Rows are points. Each copy is the shape, with its points in the same order, turned, moved and blurred by noise. Say if it was mirrored as well.
(in the rows, 128 means zero)

Shape (9 x 3)
[[ 89 138 124]
 [142 158 169]
 [120 122 147]
 [ 60  81 177]
 [105 152 102]
 [118 176 179]
 [ 90  82 151]
 [157 116 105]
 [ 96 127 109]]
Copy 1 (9 x 3)
[[131  79 110]
 [172 138 152]
 [152 126 111]
 [187  85  50]
 [111 105 135]
 [178 107 165]
 [156 106  55]
 [110 157 115]
 [118  98 108]]
Copy 1 is: only turned
Copy 2 (9 x 3)
[[ 93 125 114]
 [105 188 147]
 [ 99 143 152]
 [ 38 104 175]
 [122 121 103]
 [ 83 188 129]
 [ 77 103 174]
 [152 141 153]
 [110 117 120]]
Copy 2 is: only turned
Copy 3 (9 x 3)
[[126 145 176]
 [171 153 125]
 [139 127 146]
 [160  77 209]
 [109 163 163]
 [186 169 147]
 [132  87 177]
 [ 98 130 108]
 [105 144 169]]
Copy 3 is: only turned

Shape (9 x 3)
[[112 159 158]
 [170 107 103]
 [165 167 150]
 [174 121 114]
 [175  79  71]
 [ 80 148 154]
 [127 124 111]
 [159 138 172]
 [161 145 103]]
Copy 1 (9 x 3)
[[160  99 132]
 [127 169  81]
 [177 115  80]
 [137 162  79]
 [108 209  81]
 [151 100 164]
 [138 156 125]
 [143  97  84]
 [161 166  91]]
Copy 1 is: only turned
Copy 2 (9 x 3)
[[116 129  76]
 [142 138 168]
 [157 160  91]
 [147 147 153]
 [145 124 206]
 [ 90 106  74]
 [123 112 134]
 [123 176 104]
 [159 127 134]]
Copy 2 is: only turned
Copy 3 (9 x 3)
[[ 77 177  99]
 [133  98 114]
 [ 93 137  65]
 [128 103  97]
 [147  64 150]
 [ 82 192 122]
 [ 95 125 127]
 [123 153  68]
 [100  98 101]]
Copy 3 is: only turned
Copy 4 (9 x 3)
[[106 149 147]
 [117  58 129]
 [ 85 111 175]
 [108  65 140]
 [131  25 104]
 [122 170 118]
 [119 103 114]
 [123 115 179]
 [ 86  78 131]]
Copy 4 is: mirrored

Shape (8 x 4)
[[129 183 123 123]
 [109 144 112 106]
 [100 183 115 108]
 [135 144 159  98]
 [105  79 141 124]
 [173 107 128 170]
 [113  34 146 151]
 [168  83 126  92]]
Copy 1 (8 x 4)
[[119 113 119 160]
 [ 97 126 122 127]
 [ 97 108 107 163]
 [114 134 158 161]
 [ 93 145 176  80]
 [176 151 148  96]
 [114 153 202  37]
 [113 202 156 117]]
Copy 1 is: only turned
Copy 2 (8 x 4)
[[ 94 125  97 142]
 [129 103  99 122]
 [107 111  79 157]
 [ 93  94 140 124]
 [174 104 153 110]
 [131 174 154  81]
 [206 120 184  84]
 [128  99 149  48]]
Copy 2 is: only turned

Shape (10 x 4)
[[156 129 176 103]
 [129 189 106 137]
 [117 105 148 158]
 [109 125 118 163]
 [151 158 109  65]
 [161  92 101  43]
 [ 93 171 115 108]
 [137 141 175 129]
 [163 174 122 112]
 [ 52  98 137 142]]
Copy 1 (10 x 4)
[[ 84  91 110 106]
 [127 160 166  83]
 [115 112 145 162]
 [132 142 157 151]
 [115 150  86  67]
 [133 134  31 104]
 [ 97 182 140 103]
 [ 84  99 142 117]
 [126 127 133  67]
 [ 89 166 140 195]]
Copy 1 is: only turned
Copy 2 (10 x 4)
[[100 144 126  77]
 [162 106 172 126]
 [152 152  89 107]
 [170 140 103 130]
 [ 84 120 174 137]
 [ 39 132 126 161]
 [152 154 173 140]
 [128 146 126  73]
 [124  97 165 109]
 [168 204  99 143]]
Copy 2 is: mirrored
Copy 3 (10 x 4)
[[137 194 111 145]
 [ 81 136 110  86]
 [110 141 149 165]
 [ 97 114 147 141]
 [158 160  92  77]
 [218 136 100 116]
 [115 147 152  74]
 [112 188 128 140]
 [111 161  84  97]
 [121 124 210 146]]
Copy 3 is: only turned

Shape (9 x 6)
[[112 121 134 137 136  97]
 [147  98  72 102 121 174]
 [107 171  87  49 151 136]
 [105  74  55 102 149  82]
 [130 148 140  58 134 150]
 [117  88 145 135 168 184]
 [132 141 157 181  93 186]
 [178 138  66 125 119 103]
 [118  95 137 139 114 132]]
Copy 1 (9 x 6)
[[138 119 136 139 113 106]
 [159 129 120 108 133 202]
 [138 207  89  86 148 147]
 [185 125 140  56  87 136]
 [140 186  96 150 132 152]
 [186 137 171 161 160 152]
 [ 88 106 164 191 162 164]
 [132  85  71  98 111 158]
 [145 117 160 140 110 148]]
Copy 1 is: only turned
Copy 2 (9 x 6)
[[161 155 116  99 131 134]
 [129  92  97 187 144 118]
 [152  66 135 139  87 183]
 [193  94  46 123 115 117]
 [144 118 158 171  93 173]
 [174 147 136 171 192 143]
 [ 97 164 173 140 185 100]
 [ 93 119  59 126 111 138]
 [156 155 125 138 143 106]]
Copy 2 is: only turned

Shape (12 x 6)
[[143 141 175 169  91 131]
 [117 166 194 165 111 141]
 [ 79  92 113 143 137 141]
 [ 92  73  98 152 150 101]
 [139 105 173 147  85 141]
 [112  67 115 137 184  96]
 [ 71  57 105 107 149  90]
 [130 118 102 146 122 102]
 [139 147 115  80 146 117]
 [149 171 190 141  92 127]
 [151 169  89  84 139 128]
 [115  68 107 130 165 140]]
Copy 1 (12 x 6)
[[139 150 166  76 114 168]
 [160 154 163  96 120 205]
 [179 123  91 128 163 139]
 [192 112 113 125 166  96]
 [130 116 149  72 122 164]
 [215  86 127 140 140  94]
 [180  71 111 150 192 107]
 [152 138 138 128 136 104]
 [130 108 138 183 109 134]
 [121 145 190 100 104 189]
 [117 141 135 194  97 130]
 [189  90  89 130 129 111]]
Copy 1 is: mirrored
Copy 2 (12 x 6)
[[ 80 132 103 183 127 148]
 [ 86 140 141 187 145 165]
 [ 94  92 163 102  86 120]
 [102 116 141  80  58 122]
 [ 61 122 113 177 109 111]
 [124 144 149  91  45 110]
 [ 81 132 164  55  66  92]
 [108 124 103 102 106 121]
 [137 147 129 112 143  76]
 [ 84 152 108 193 159 136]
 [154 130 112 109 167  76]
 [124 105 152 109  59  92]]
Copy 2 is: mirrored
Copy 3 (12 x 6)
[[196 111 137 163  88 156]
 [222 120 141 139  98 169]
 [160 109 139 163 187 135]
 [126 124 135 171 192 159]
 [175  91 114 183  96 141]
 [122 142  96 169 193 177]
 [101  90 117 153 206 163]
 [140 143 143 155 143 138]
 [130 139 102  91 135 113]
 [200 113 133 127  64 148]
 [141 159 120  99 131  87]
 [139 127  95 180 194 140]]
Copy 3 is: mirrored

Shape (12 x 8)
[[191 131 138 114 164 165  99 100]
 [173 134  87 131 151 149 124 154]
 [128 192 118 194  95 142  79 184]
 [ 80 108 133  73 112 119 125 164]
 [158 131 129 128 173 115 110 119]
 [113 116 162  74  95 129 111 177]
 [ 83 169 165 117 138 144 110 180]
 [182 170 103 122 149 127 117  78]
 [ 71 110 119  77 124 114 125 194]
 [ 97 166 126 202 118 174 111 121]
 [102  86 155  90 123  92 123 173]
 [126 135  99 129 155 143  67 109]]
Copy 1 (12 x 8)
[[130  95 111  48 159 138 118  76]
 [150  95 142  73 166 165 126 139]
 [156 106 111 130 184  69 108 193]
 [116 115 192 146 114 125 172 114]
 [165 106 124  97 151 141 126  82]
 [103  82 189 122 100  92 157 125]
 [116  94 171 167 159  77 116 119]
 [146 159 120  52 155 141 102  97]
 [134  98 214 162 130 122 174 132]
 [111 128  77 152 200 117 113 145]
 [140  82 176 152  90 130 170 112]
 [146 125 119  89 184 117 169  99]]
Copy 1 is: only turned
Copy 2 (12 x 8)
[[174 151 158  93 142 105  88 178]
 [135  89 131  96 131 128  93 174]
 [ 43 131 146 120 130 202  60 165]
 [108 122  88 129  59 101 106  96]
 [149 128 185 119 118 111 103 156]
 [124 143  85 152  81 125  87 110]
 [ 69 166 118 136  70 123  90 164]
 [130 114 183  92 172  88  89 147]
 [ 98  98  88 131  39 122 104 106]
 [ 54 156 144  71 139 178 127 166]
 [127 122 106 160  57 131 120  97]
 [129 136 163  65 101 125  82 130]]
Copy 2 is: only turned

Shape (12 x 9)
[[ 96 116 129  98 145 150 103 179 146]
 [121 119 113 110 153 179 158 160 129]
 [120 116 134 132 114 174 127 181 166]
 [ 76 143  64 156 142 111 103  71 136]
 [168  98 174  78 122 120 118 100 105]
 [149  69 185 103 155 176 116 115 108]
 [115  81 175 110 107 141 134 129  69]
 [ 72  89  70 147 134 108 136 103 179]
 [ 71 128 119 174 167  89 119  90 147]
 [107 139 133 143 117 165 146 149 167]
 [167  75 159 143 116 155  96 146  82]
 [ 46 125  90 152 127 135  98  68 162]]
Copy 1 (12 x 9)
[[108 135  78 151 169 134 104 141 159]
 [105 120  81 169 135  94 143 110 169]
 [ 83 114  72 131 124 119 124 157 166]
 [170 106 141 225  97 130  69 151 126]
 [176 146 119  99 147 119 153 113 102]
 [168 113  96  88 144 125 143  80 157]
 [165 110 137 122 173 140 178 123 154]
 [146  71 119 191 129  83  58 176 131]
 [164 116 165 180 109 114  52 158 166]
 [107 122  89 150 100 107 123 166 172]
 [122  99 134  98 136 165 156  90 133]
 [185  83 110 202 105 137  64 180 149]]
Copy 1 is: mirrored
Copy 2 (12 x 9)
[[151  85 164  58 125 124 122  94 175]
 [108  66 131  72 137 147 150 127 168]
 [155  60 173  83 109 159 145 123 162]
 [163 114 125 168 203  92 129 114 158]
 [130 134  89  87  84 150 126  69 105]
 [ 99  72 118  82  96 152 142  43 105]
 [ 97 133 152  76 120 150 150  77  88]
 [160 115 147 157 164 107 183 102 201]
 [127 114 154 178 148  72 125 102 159]
 [140  75 166 116 122 163 132 135 166]
 [138  77 138  72 104 131 162  82  63]
 [160 108 157 177 198 124 128  82 172]]
Copy 2 is: mirrored

Shape (14 x 9)
[[139 145 163 171  30 161 137 128 179]
 [143 153 114 134 114 136  96 147 109]
 [109 122  62 159 120 100 108 207 124]
 [121 110 153 180 135 137 116 109 144]
 [152 159 117 182 188 109 148 133 155]
 [137 161 130 145 142 175 158 136 148]
 [ 77 135 115 168 195 128 141  89 133]
 [ 51 185 114 187 129 134 122 102  96]
 [124 106 187 182  82  97 161 174 137]
 [ 76 131 129  81 186 130  82 128 101]
 [143 120 147 120  80 101 137 123  70]
 [107 107 113 116 137 163 157 141 135]
 [104 148 127 168  87 200 151 120 102]
 [115 103 189 139 151 188  79 108 134]]
Copy 1 (14 x 9)
[[ 66 104 120 102 129 216  87 198 129]
 [100 133 116 102 138 115  81 131 141]
 [145 151  64 124 136  89  37 153 179]
 [109 119 127 159 133 178  92 107 147]
 [136 143 157 159  82 120 104 130 197]
 [ 93 169 148 138 107 147 111 156 135]
 [162 186 148 155 125 160 117  77 151]
 [158 184 159  94 129 179  59  87 129]
 [135  69 100 153 112 180  61 175 124]
 [144 160 144 147 197  76 115  87 114]
 [120  79  91  89 115 128 102 123  79]
 [111 177  95 154 134 134 123 151 114]
 [ 80 177 118 110 113 192  75 134  92]
 [ 64 124 158 179 173 157 101  98 106]]
Copy 1 is: mirrored
Copy 2 (14 x 9)
[[ 84 176 137 125  66 101 165 124  63]
 [159 118 143 161 111 132 111 135 109]
 [159 139 163 149  63 129  67 186 171]
 [ 99 118 127 145  95  88 127 102 160]
 [142 136 161 130 117  65  70  76 152]
 [127 182 134 148 135 113 101  88 123]
 [131 132  76 130 125  76  75  94 195]
 [136 128  50 153  73 100  64 108 131]
 [ 68 122 173 102  55 147 111 103 126]
 [187  99  84 127 147 154 118 123 195]
 [ 98  83 133 118 128 155 101 154  96]
 [116 173 124 134 138 140 111 134 169]
 [ 86 172  86 187 107 132 104 116  96]
 [114 115 105 165 125 125 187  78 171]]
Copy 2 is: only turned
Copy 3 (14 x 9)
[[210 151 168 197 131 178 120 162 125]
 [137 136  98 119  97 149 135 163 130]
 [166 138  86  98  69  87  71 143 139]
 [172  89 118 129 167 134 131 159 105]
 [160  77  74 125 115 140 126  94  71]
 [156  78 120 141 106 181 132 114 132]
 [120  35 125  97 145 124 107 132  87]
 [132  69 175  89  89 132 118 183  76]
 [219 163 157 115 154 121 130 108 113]
 [ 75  98  99  50 148 161 103 159 139]
 [119 177 145 124 134 113 168 142 130]
 [131  90 129 128 129 139 106 117 173]
 [160  85 179 143  95 154 154 165 154]
 [158  82 110 100 191 186 147 184 151]]
Copy 3 is: mirrored
Copy 4 (14 x 9)
[[ 28 154 148 122 122 100 111 167  66]
 [116 162  90 135 110 149 143 154 123]
 [111 168 108 193 116 104 189 155 181]
 [136 166 147 121  99  93 131 126  90]
 [127 150 157 117  43 135 167  97 142]
 [ 96 138 149 121 107 160 168 107  91]
 [182 163 182  96 116 125 163 102 136]
 [140 188 154  58 141 127 186 167 139]
 [ 96 101 143 142  86  57 148 183  89]
 [215 154 131 151 138 178 146 154 124]
 [122  96  78 107 129 109 111 171 122]
 [125 124 145 154 152 136 156 107 109]
 [ 88 153 121  89 164 123 176 128  80]
 [171 176 133 134 120 132 123 131  29]]
Copy 4 is: only turned

Shape (16 x 11)
[[151 126 143 109 127 163  70 156 119 128 172]
 [145 162 117 125 108 157 130 127 145  84 162]
 [ 91  94 191  77 143 124 133  69 181 144 128]
 [149  90  92 120 116  82 156 146 128  89  97]
 [173 112 148 106 140  95 150  95 176 178  98]
 [ 86 131 158 161 145  78 141  75 106  78 172]
 [172 150 151 142  89 159  93  81 153 118 117]
 [133  86 122  78 161 112 128 133 134 127  98]
 [166 151  95  83  83 155 160 160 119 142 104]
 [174  96 125 144 112 152  72  65 149 161 144]
 [ 90  81 158  91  78 114  85  95 122 159  97]
 [ 84 134 107 129 153 168 121  78 166 171 180]
 [159 154  99 174 154  82  93 164 181 125 103]
 [100 163 109  80  64 150  70 146 110  74 186]
 [159 138 189 110 164 154  65 100 137 105  92]
 [100 108 119 159 135 157 147 155 126  86 193]]
Copy 1 (16 x 11)
[[124 150  99 170 158 169 115 116  65 155 173]
 [100 154 105 171 104 139 127 135  97 147 112]
 [187 156 112 111 139  90 200 163 133 142 171]
 [128 120 197 129 133 111  89 125 112 139  97]
 [176 110 144 165 182  78 135 139 158 128 133]
 [117 137 132  92 126 170 206 155 112 102  83]
 [139 181 105 203 137 140 149  80 135 157 115]
 [180 139 151 119 151 116 111 146 104 114 157]
 [108 158 123 150 141  78  61 125 106 151 136]
 [161 167 127 206 185 181 143 122 170 151 160]
 [162 191 137  89 187 123 151 106 123 193 170]
 [151 175  56 146 140 176 131 196 167 140 157]
 [171  73 124 175 149 164  89 120 129 177  77]
 [ 78 205  97 144 134 167 120 147  48 207 141]
 [209 156 107 177 150 144 166  82  74 113 143]
 [ 94 123 100 119  76 187 129 150 116 134 151]]
Copy 1 is: only turned
Copy 2 (16 x 11)
[[177 101 152 148 164 112 126 133 136 154  85]
 [143  98 142  84 145 103 171 155 132 142 132]
 [107 118 109 203 163 166 183 128 148  80 155]
 [ 90 192 169 108 128 120 123 133 110 140 153]
 [141 181 104 169 130 142 123 174 145  82 166]
 [132 132 199 142 119 157 210 116 180 158 185]
 [176 111 152 135 128  77 170 157 141  73 134]
 [113 167 127 159 138 160 131 118  97 130 130]
 [139 141  94  90 161  78  98 126 101 130 157]
 [197 157 160 147 162 119 162 150 160  65  99]
 [121 154 138 195 165  99 151  64 151  82 129]
 [176 113  98 110 160 184 186 110 188 103 116]
 [128 160 143 110  50 121 117 165 159 134  98]
 [135  91 143 110 172  52 192  89 141 181  90]
 [175  92 157 198 102 116 159 145  93  98 119]
 [127  90 186  78 167 165 146 121 161 160 129]]
Copy 2 is: only turned

Shape (15 x 11)
[[ 88 120 148 165 149 134 156 152  86  83 134]
 [ 78 156 147  74 174 104 118 111 124 169 122]
 [103 161 117 113  91  96 136 157 153 160 143]
 [145 187  81 100 132 127 151 155  79 109 149]
 [105 146 125 141 151 182 106 131  62  76 113]
 [127 105 102 114 112 107 159 135 114 103 100]
 [132 134 120 148  83 146 146 107 153 119 154]
 [124 200 174  97 114 121  76  94  70 110 132]
 [101 118 101 106  85 123 177 174  78 183 122]
 [ 85 136 130 167 143 185  74 109 114  85 120]
 [147 127 149 145 148 118 174  94 144 176 107]
 [175 186 119  75  89 159 115 167 157 145 164]
 [ 93 190 171 136 171 158 176  97  77  81  63]
 [ 80 183  88 131 143 114  76  81 133 102 155]
 [139 190 121 109 160  92  98 164  93 141  74]]
Copy 1 (15 x 11)
[[ 97 153 130 158  60 131 120  90 138 116 162]
 [126 129  96 122 152 146 164 148  69 136 134]
 [129 114 144  95 103 183 142 125 124 168  91]
 [ 57 127 193 114  99 169 167 152 139 121 143]
 [ 53 104 162 176  96 103 131 102 118 101 167]
 [120 149 166 142  75 152 124 143 124  89  94]
 [127  89 150 135 103 155 137  94 178 111  92]
 [ 85 120 175 145 157  84 203  99 110 151 123]
 [146 107 158  95  43 138 130 183 120 138 124]
 [ 77  72 136 185 115 117 112  60 104 101 147]
 [138 133  92  77 125 123 132 125 151  77 105]
 [ 86  78 187 111 163 167 123 155 177 169  96]
 [ 36 148  78 158  88  85 180 121 120  87 131]
 [ 94  88 156 144 145 185 180  62  85 113 127]
 [ 52 153 162  86 131 120 132 135  70 134 110]]
Copy 1 is: mirrored
Copy 2 (15 x 11)
[[153 129 161 132 207 126 101 148  88 163 140]
 [ 89 148 177 127 104 165 143 112 128 193 159]
 [ 92 116 147 143  90 149  94 165 117 154  96]
 [138 121 214 155 126  91 115 183 152 137 129]
 [144 147 173 163 213 123 102 149 155 136 181]
 [112 142 142  92 156 106 128 175 118 124 121]
 [117 101 106 146 125  98  89 135 115 116 130]
 [136 189 201 163 117 144  71  95 149 115 163]
 [ 64 105 185 118 161 126 124 157 141 148  54]
 [134 132 117 162 195 150  76 134 144 142 205]
 [ 96 101 140 129 124 134 169 107  73 113 136]
 [135 124 137 201  70 124 122 160 181 121  91]
 [105 190 193 182 197 105 143 133  69 138 197]
 [117 118 158 133 101 132  58 150 142 160 218]
 [119 160 216 145 120 188 142 184 132 116 156]]
Copy 2 is: only turned
Copy 3 (15 x 11)
[[154  69 131 142 165 113 113 159 133 129 186]
 [ 96 133 164 118 145 100 170 142  75 175 119]
 [116  96  90  92 160 112 159 143 111 123  66]
 [162  60 111 128 158 143  98 105  60 138 107]
 [100  64 132 150 157 142  71 118 118 158 177]
 [181 101 112 141 135 145 136 110 159 150 110]
 [125 107  74 118 105 105 126 123 140  97 124]
 [ 65  94 147  81 167 161 128  76  86 131 148]
 [182  73 131  64 151  94 110 157 145 157  76]
 [ 67  96 115 171 159 116  83 128 148 136 174]
 [145 171  99  89 106 110 129 151 112 145 148]
 [ 93  63  76 104  92 162 133 128  82 112  52]
 [119  92 108 120 147 136 124 108 100 213 233]
 [ 76 124 107 171 190  94 129  89  92 120 116]
 [126 120 122 112 192 192 121 146  72 181 106]]
Copy 3 is: mirrored

Shape (17 x 12)
[[ 90 119 170 168 152 130  92  92  57 159 180  99]
 [127 162 136  91 177 133 141 145 146 104 151 181]
 [102 180  92 170 125 145 131 159 129 167  94 121]
 [162 162  76 171  94 143 152  77 138  89 173  92]
 [170 143 113 123 152 136 113 146 148  65 117 102]
 [141 106 128 160 149 101  83 188 139 110 195 134]
 [111 165 119 100 180 166 104  90  91 147 202 191]
 [ 97 180 173 130 146  88 166  84 110  86 131 168]
 [ 83 101  91  63  79 150 157 184  93 125 156 112]
 [131 193 173 107  82 114 113  97 153  75 153 148]
 [130  92  76 147 103 153 182 120  81 146 126 145]
 [148  97 125 152 114  85  82  80 131 161 163 144]
 [163  85 168 107 180 138 190 102 163 132 134 146]
 [127 152 124 142 123 109 191 173 142  68 177 106]
 [ 81  84 151  97 124 128 166 154 167  75 129 183]
 [127  85 162 128 119 174  98 121 131 149 169 138]
 [166  85 142 144  77 156 139 135 137 122  92 162]]
Copy 1 (17 x 12)
[[109 136 118  63 119 193 113  57  81  92 109  88]
 [134 181 132 120 167 122 146 167 150 121 143 123]
 [ 52 117  78 110 165 129 165 136 118 165  75 106]
 [130 119 165 147  95 142 167 134  75 194  85  53]
 [137 134 159 154 139 168 145 173 148 145  66 124]
 [ 97 170 171 129 165 209 165  95 176 127 110  85]
 [ 91 205 127  87 118 146 125 147  83 101 183 104]
 [165 131 142  75 139  78 175 121 112  96 120 123]
 [ 72 115 153 126 157 108  44 113 173 170 128  78]
 [151 168 202 109 169  94 155 119  82 152  90 138]
 [ 84 112  96 147  77 109 120  96 146 162 123  82]
 [105 129 152 144 124 183 171  56  95 140 148 136]
 [203 152  81 166 133 140 130 113 151 133 144 124]
 [154 131 163 109 158 121 153 135 176 168  87  46]
 [141 149 147 175 183  75 121 107 180  95 124 104]
 [112 184 121 154 144 167  94  71 107 128 115 111]
 [112 156 116 187 114 112 132  75 150 161  75 148]]
Copy 1 is: only turned
Copy 2 (17 x 12)
[[188 128  99 147  79 103 139 159 121 127 112 193]
 [106 120 124  79 194 125 140 128 103 103 148 126]
 [ 74 159  95 120 104 177 142 176 119 158 111 115]
 [ 60  90 167 170  80 147 162 115 125  76  74 158]
 [ 97 138 125  84 130 125 163 125 129  63  75  92]
 [146 102 150 126 130 105 134 221 138  70 137  94]
 [112  74  81 107 174  84 121 158  91 133 142 207]
 [144 155 161 103 150 136 158  93  44 115 137 158]
 [117  80 134 114 154  83 200 141 154 197  69  79]
 [138  78 142 121 131 147 115  75  67  96 116  97]
 [ 72 151 139 183 149  87 177 140 149 162  85 147]
 [119 122 148 158  79  64  95 146 127 106 143 132]
 [125 174 142 124 179  98 156  84 188  90 169 145]
 [122 106 182 127 143 154 207 146 129  98 104 113]
 [149 137 173 106 215 120 123 122 139 141 104  80]
 [159 104  97 160 140 100 116 131 165 127 128 127]
 [106 168 123 187 151 106 122  97 142 114 108  73]]
Copy 2 is: mirrored
Copy 3 (17 x 12)
[[177  78 163 143  55  89 133 188 146  84 117  74]
 [ 97 121 113 164 122 147  76 101 105 152 100 119]
 [165 132 139 102 168  66 116  82 106 105 155 125]
 [162 144 187 113 198 125 151 179 144 170 108  97]
 [154 105 179 127 168 163  98 116 119 124  74 149]
 [ 99 119 166 183 120 128 173 112 129  85  70 117]
 [132  84 108 187  98 141  82 138 126 154 150  41]
 [150 122  96 116 101  99  78 148 152 179  84 134]
 [ 72 119 135 108 153 141 106 163 162  65 172 143]
 [143  97 144 173 147 107  99 165 157 189 105 176]
 [140 134  98  78 153 155 160 159 112 101 155  93]
 [172 140 168 164  64 147 177 147 126 136 133 117]
 [122 130 142 108  94 175  78 168  32 142  93 136]
 [ 71 140 148 112 167 103 124 147 138 135  60 127]
 [ 93 165  77 156 126 151  72 169 108 102  94 187]
 [141 102 153 183 107 137 135 182  75  84 140 128]
 [162 118 106 130 153 156 159 160  73 107 135 186]]
Copy 3 is: mirrored

Shape (17 x 12)
[[152 164  60 161 124  79 120 113 133 129 164 141]
 [142 125 185  62  84 158 143 104 208 165 106  98]
 [178 160 147 102 115 174 127 126 138 108  70 102]
 [118 163 143  79 109 132 143 103 164 131  92  88]
 [174 117  89 133 101  58 144 163 121  99 171 147]
 [118 153 103 140 154 161 124 149  94  93 144 134]
 [ 85 108 131 158 149 171 114 117 109 101 123 137]
 [139 116 120 104 184 153 120 158  92 121 150 144]
 [169 128 115 180 152  37 103 143 110 119 161  85]
 [116 144 113 142 100 144  78 185 125 117 143 108]
 [109 126 165  52  81 142 126  99 122 125  63 106]
 [152 135 100 194 124  84 177 162 123  94 180  95]
 [122 145 146 150 131 106 125 156 141  78 114 157]
 [121 114 124  64  81 154 155 116 157 132  65  63]
 [158 119 158  68  72 162 114  72 153  90 127  89]
 [175 129 105 214 101  81 142 150  84 149 158 143]
 [128 179 184  48  78 138 148 102 121 134 133  87]]
Copy 1 (17 x 12)
[[138 132 144 134  81  74 131 156  87 103  90 166]
 [125 103 132 137 129 163 187  89 210 106 133  67]
 [141 124 118 120 127 174 170 157 174  96 196 151]
 [129  82  98 128 150 153 154 120 177  99 134 114]
 [144 162 170  64 107  53 133 155  98 133 112 119]
 [169 153 117 121 132 155 142 155  60 127 141 152]
 [175 165  92 167 128 151 132 144  94 170 140 138]
 [157 160  99 116 110 156 176 166  54 146 142 107]
 [199 151 115 119 119  17 168 187  98  96 118 135]
 [159 168  98 121 123 108 125 101  90  98 177 142]
 [134  95  82 108 140 172 108 132 198 142 164  74]
 [182 152 182 126 159  46 157 150  97 122 108 170]
 [123 184  92 114 136 114 144 151 125 145 124 151]
 [142  62 118 123 150 151 140  97 184 154 183 108]
 [191 108 118  89  99 173 138 117 210 112 137 115]
 [147 170 191 164 109  43 123 193 103 116 131 131]
 [149 101 121 105 163 173 115 131 171  65 125  79]]
Copy 1 is: only turned
Copy 2 (17 x 12)
[[131 113 155  72  88 111 106 163 138 111  81 168]
 [154  92 170 164 121 213 146 150 113 183 206  97]
 [163 133 170 183 108 135 149 193 138 107 184  94]
 [144  97 181 138 127 177 138 142 139 109 190 104]
 [154 100 104  98 116 126 165 178 116 120  67 185]
 [115 157 155 159 114  88 151 131 130 101 117 148]
 [ 98 158 123 138 132  83 140  94 149 136 154 128]
 [100 110 134 172  93  76 148 131  85 126 108 116]
 [155  90  99  85 159 108  88 157  91  82  68 128]
 [168 160 173 129 137 104 157 106  97 124 113 135]
 [139  88 160 135 133 152 202 147 140 131 224  98]
 [133 142 105 130 158 151 115 156 138 105  42 165]
 [179 117 125 159 130  98 129 122 145 111 140 176]
 [144 113 176 128 130 206 199 143 147 113 181  74]
 [131 141 135 128 119 185 163 178  93 125 227 124]
 [147 132 124  88 161  92 112 195 153 152  51 152]
 [124  83 207 151 161 180 166 167 100 132 207 137]]
Copy 2 is: mirrored
